Every row gives one point. Each copy is the shape, with its points in the same order, stretched, turned, moved and blurred by noise. Say if it was mirrored as well.
In the rows, 128 means zero.

Shape (8 x 2)
[[152 126]
 [127  68]
 [127 169]
 [127  81]
 [159  98]
 [129 176]
 [ 69 211]
 [140  86]]
Copy 1 (8 x 2)
[[136 137]
 [110  81]
 [117 172]
 [102 102]
 [147 107]
 [100 182]
 [ 49 221]
 [120  95]]
Copy 1 is: only turned
Copy 2 (8 x 2)
[[126 152]
 [ 52 173]
 [145 104]
 [ 71 164]
 [107 177]
 [147 102]
 [141  35]
 [ 82 172]]
Copy 2 is: mirrored
Copy 3 (8 x 2)
[[140 155]
 [ 83 182]
 [148 105]
 [ 97 174]
 [130 174]
 [148 103]
 [123  36]
 [103 180]]
Copy 3 is: mirrored
Copy 4 (8 x 2)
[[138 139]
 [137  70]
 [103 170]
 [124  95]
 [156 113]
 [111 176]
 [ 45 191]
 [138 101]]
Copy 4 is: only turned

Shape (7 x 3)
[[142 156 141]
 [ 69  86  74]
 [156 128 116]
 [152 158  42]
 [115 112  93]
 [125 107 148]
 [176 209 118]]
Copy 1 (7 x 3)
[[109 113 127]
 [116 223  71]
 [145 126 119]
 [146 114  34]
 [131 169  93]
 [123 159 147]
 [112  50  99]]
Copy 1 is: mirrored
Copy 2 (7 x 3)
[[134 153 122]
 [ 61  77 106]
 [146 120  99]
 [123 133   7]
 [ 96  98  97]
 [131 103 152]
 [162 205  76]]
Copy 2 is: only turned
Copy 3 (7 x 3)
[[ 90 141 146]
 [217 151 128]
 [110 128 113]
 [130 198  54]
 [158 140 110]
 [135 116 157]
 [ 44 179 108]]
Copy 3 is: mirrored
Copy 4 (7 x 3)
[[118 146 138]
 [108  78  43]
 [115 108 138]
 [ 43  90 128]
 [103  95  95]
 [150 127 108]
 [ 73 163 182]]
Copy 4 is: mirrored

Shape (9 x 4)
[[179  89 116 166]
 [210  75  83 118]
 [211 115  77 160]
 [120  90  72  72]
 [ 93 157 154 124]
 [149 154 169 155]
 [128 151 128 146]
 [133 115  82 105]
 [149 126 117 178]]
Copy 1 (9 x 4)
[[213 132 129 132]
 [228 136 128  59]
 [223 168 100 109]
 [127 101 112  33]
 [ 87 142 152 154]
 [152 170 168 181]
 [129 157 127 151]
 [135 128 108  74]
 [174 148 113 163]]
Copy 1 is: only turned
Copy 2 (9 x 4)
[[201 135 126 156]
 [206 200  91 134]
 [220 149 115 105]
 [101 195  56 124]
 [ 74 116 161 127]
 [143 118 199 130]
 [118 120 153 112]
 [121 164  79 109]
 [160 101 136 135]]
Copy 2 is: mirrored
Copy 3 (9 x 4)
[[178  69 149 113]
 [169  51 131  52]
 [204  68 106  84]
 [ 86  62 102  82]
 [102 143 133 159]
 [152 141 154 140]
 [134 121 120 142]
 [115  75 102  95]
 [172  94 129 147]]
Copy 3 is: only turned
Copy 4 (9 x 4)
[[198  89 182 123]
 [208  59 180  66]
 [175  89 232  84]
 [134  33  94 104]
 [103 161 113 158]
 [154 178 164 145]
 [127 137 158 137]
 [120  69 131 110]
 [145 120 193 143]]
Copy 4 is: mirrored
